Rows are points. Before rounding, the points of a table are all equally far from one centre. They may lie mostly on one side of it. Where is the centre, to within rounding?

Points (10 x 3):
[[ 16.8  -5.6  21.2]
 [ 37.3  23.0 -11.6]
 [ 24.1  26.7  16.3]
 [ -7.9  12.6  11.7]
 [ 33.3  22.1 -19.0]
 [ 39.1   8.2 -17.2]
 [ 36.0  24.0 -13.1]
 [  4.4 -14.9 -12.9]
 [ 16.9  19.9 -27.9]
 [ 12.4  20.8  22.0]]
Centre: [15.4  8.4 -2.7]

Points (11 x 6):
[[-35.1  27.2  -4.1   7.0  13.3  15.1]
 [-30.2  34.1  -7.6 -15.3  -4.4  24.4]
 [-45.0   2.8  12.0   2.6   1.0  17.6]
 [-24.6  19.3 -15.5 -22.5  23.5  16.9]
 [-29.8  35.6  -0.2 -18.4  -6.1  20.3]
 [-40.0  14.3 -14.9 -21.6   6.8  29.2]
 [-38.0  10.3 -11.6 -14.5  24.6  21.2]
 [-22.7  26.9 -17.0 -26.6  12.5  16.6]
 [-33.7   7.0 -21.4 -19.8   1.4  -8.7]
 [-21.6  12.3 -17.8 -15.1  22.2  24.8]
 [-20.9  17.1  -3.0 -14.7  10.0  37.8]]
Centre: [-25.0   9.9  -1.9 -11.5   2.1  10.3]

Points (17 x 11):
[[ 13.5  15.9  20.0 -29.4   7.2  16.3  40.5  37.2   7.3  -6.3  -3.6]
 [ 13.7 -26.6  -8.5  13.7  -5.1 -26.7  48.8  22.0   2.0  14.9  -5.5]
 [ 30.7 -10.5 -37.5   1.6  40.0  -8.9  40.6  10.1   7.0  -3.3  -5.1]
 [ -8.5  26.4  -7.9  18.0  22.8   0.3  35.9  13.2 -26.9 -10.1   7.4]
 [  8.0  -3.3 -23.2 -26.0  19.8  20.4 -17.2   5.7  23.1  17.5  11.1]
 [  7.9   0.2 -10.7 -35.5  28.6 -13.9   2.0  25.7   2.4  11.1  18.3]
 [ -9.7  -9.1 -27.0  -1.2  30.9   6.5   8.8   9.9  40.4  17.4 -11.7]
 [ 39.9  10.0 -32.9  -7.1  48.4  10.1  -2.8  29.2   4.6   4.7  -5.3]
 [ 30.7  -0.7  14.4   7.6  29.4  -1.5  22.4 -11.9  23.6  37.1  22.0]
 [  2.9  12.6 -24.5  23.5  17.5  -1.8   7.6  33.1  38.4  16.3  -4.2]
 [  6.5  -4.9 -24.9 -37.7  12.8   3.7  -2.4  29.0 -17.7  -6.9  -1.1]
 [ 58.2 -12.5  13.1  -0.2  29.7  -7.7   0.7  37.2   0.7  14.5   6.3]
 [ 18.2  -2.6 -11.8  -7.7  59.8  26.8  12.7  33.3   0.0  42.1  10.1]
 [ 14.5  -3.4   6.4 -26.2  -3.2 -31.3   7.7  13.9   1.6   1.7  -0.4]
 [ 34.9  -4.8 -47.2 -18.3  -2.0   7.0  17.2  19.0   4.9  14.8  17.6]
 [ 48.9   8.1  -1.1 -20.8   6.8   0.9 -17.9  31.8 -17.4  24.6  -7.3]
 [  6.7  -3.0  18.7 -29.9   8.4   4.8  22.9  22.9 -20.6  16.8  33.2]]
Centre: [16.4 -3.7 -3.0  4.3 13.7 14.5 17.1 15.2 -4.3 16.6 -6.6]

Points (19 x 14):
[[ -3.8  26.2  -9.6 -21.4 -10.6 -25.4 -15.4 -24.6  27.9 -17.4  -2.3   9.4
   -4.6  13.4]
 [  5.1   2.8  19.7  -2.1 -25.3 -32.4  -3.0 -39.0   1.0 -21.3 -24.1 -15.8
  -35.6  -5.9]
 [ -9.9   4.5   2.1  -6.8 -32.8 -39.3 -11.4 -38.6  -5.6   7.9 -24.8 -30.3
  -37.0 -24.0]
 [-30.2  -9.7  10.2   1.6 -53.1 -25.3  -3.6 -30.1  -7.9  23.7  -8.9   4.6
  -14.5  -8.6]
 [-23.8   8.4   6.8  16.3 -17.6   4.8 -20.4 -36.7  19.8  25.9  -6.7  -2.6
   -2.9  10.0]
 [-22.0  16.6  27.3 -23.4  -1.9 -15.2   2.4 -27.3   1.6  12.4   9.0 -19.3
  -24.0  28.6]
 [-13.3   9.2   1.0 -19.3  -6.3 -30.6 -15.2 -50.1  19.9  22.6 -22.2 -14.2
   11.6   4.1]
 [-34.1  16.4  -4.7 -14.5 -35.1 -19.4 -25.0 -14.4  -8.5  12.0  -7.4 -18.0
   -0.8  29.6]
 [-29.8  20.4  16.7  -1.8 -33.9 -13.7 -16.0   2.8  31.4  27.2 -11.0  -8.6
  -11.6 -14.4]
 [-26.3  12.7 -18.4  -1.2  25.1  -3.2   8.0 -21.2 -10.7  13.3   7.6 -34.5
  -15.6 -21.8]
 [-27.7 -12.8   0.1 -12.7  -1.5  -1.5 -11.4 -25.9  -2.0  28.7 -29.9  14.8
   -8.0   3.8]
 [-24.5   3.4  16.7  -5.9 -31.4 -30.4   2.4 -35.8  27.5  15.1 -15.0 -38.6
   -2.1  15.8]
 [-30.2   9.1  15.3 -14.5   0.8 -23.4 -32.4 -32.4  -4.5  16.1   4.3 -20.1
  -11.3  -5.7]
 [-18.6  -3.4 -12.8  -5.4 -21.9 -13.7 -14.1 -37.9   4.7   9.4 -29.4  10.4
  -42.7  -9.5]
 [ -5.0  42.1  15.1 -32.3 -20.5 -25.4 -10.5 -14.1  19.0  28.7  -9.6 -15.8
  -10.1  12.9]
 [-19.3  29.8 -22.3 -32.3 -22.5 -33.4  16.2 -42.0 -23.8  27.5  -9.8 -14.8
   -9.2 -13.5]
 [ -3.1   8.9   7.1  -2.5 -24.0  -9.9  16.3 -44.5  20.6  50.2  -3.9 -10.0
  -16.3  -0.8]
 [-20.7  37.4  -2.5  -1.0  -1.9 -48.9  -9.1 -35.4  23.5  30.5   2.9 -12.3
  -21.8 -14.5]
 [-29.8  30.3   3.8 -16.2 -42.6 -38.7   9.3 -42.9   7.6  -0.5 -27.7 -31.6
  -12.4  -3.3]]
Centre: [-11.4  15.4  -3.1   1.7 -12.3 -23.0  10.8 -13.4  -1.3   8.8 -12.3  -9.8
  -9.3  -2.6]
